Rows are points. Any point is a mix of the corners, with weights that add up to 1. It lies inside the corners' shape when no weight is negative. Is each point inside? If not, which corners have a negative weight?
In the rows, zero is written as 128.

Corners:
(1): [74 82]
(2): [123 171]
(3): [187 181]
Points:
[190 210] -> outside (1)
[145 171] -> inside
[127 142] -> inside
[152 132] -> outside (2)
[120 161] -> inside
[ 81 114] -> outside (3)

Corners:
(1): [135 127 110 125  50  55 189 193]
(2): [167  83 130  98  79  61 142 115]
(3): [135 123 157 186 132 231  80  64]
(4): [ 98 136 166 176 163 181   7  70]
(5): [109 195 146  74  96 132 160 101]
(6): [116  20  65  93  89  34 198 195]
(7): [135 155 154 163 154 110 144  68]
(8): [119 121 186  92 128 114 177 162]
(9): [186 153 120  69 136 101 176 153]
Points:
[152  82  93 131  99  79 175 141] -> outside (4, 5, 8)
[124 136 137 130 104 117 128 130] -> inside
[132 121 136 110  92  88 167 156] -> inside
[137 103 125 118 110  93 150 124] -> inside
[123 114 121 110  97  93 153 142] -> inside

Corners:
(1): [ 92 136 143 177 135 156 142 150 110 122 166 143]
(2): [ 91 141 116 115 146 172 117 140 131 167 249 109]
(3): [138 136 155 131  42  97 112 110 167 116 148  93]
(4): [100 140 125 117 127 137 158 156 169 103 106 136]
(5): [ 85  97 120 168  80 141 104 101 106 155 156  69]
(6): [119 210 129 144 104  99  81 125 144  68 108  80]
(7): [121 131  98 113  88  44 183 122 143 156 112 152]
(8): [ 91 154 144 112 184 110 106 173 137  85 147 155]
(9): [117 142 127 178 127 134  81 146 163  77 177  71]
(10): [114 140 126 159 109 131  88 156 108 213 121 142]
(11): [ 90 175 141 156 144  85 142 120 131 118 130  68]
(12): [154 177 124 133 122 102 112  70 159 160 166 120]
(13): [166 110 126 153  85 104 145 143 114 126  90  97]
Points:
[117 155 129 144 113  99 118 128 130 127 141 107] -> outside (4)
[138 130 127 151  75 119 124 121 142 134 134  97] -> outside (8, 11)
[133 149 100 145 118 117  75 141 111 173 136 109] -> outside (1, 3, 4, 11)
[119 155 150 150  98 112 106 127 126 108  95  99] -> outside (2, 7, 9)
[116 167 135 145 105  85 103 110 145 122 134  91] -> outside (1, 2, 4, 13)
[129 145 140 150  89  99 106 116 147 117 145  95] -> outside (2, 4)
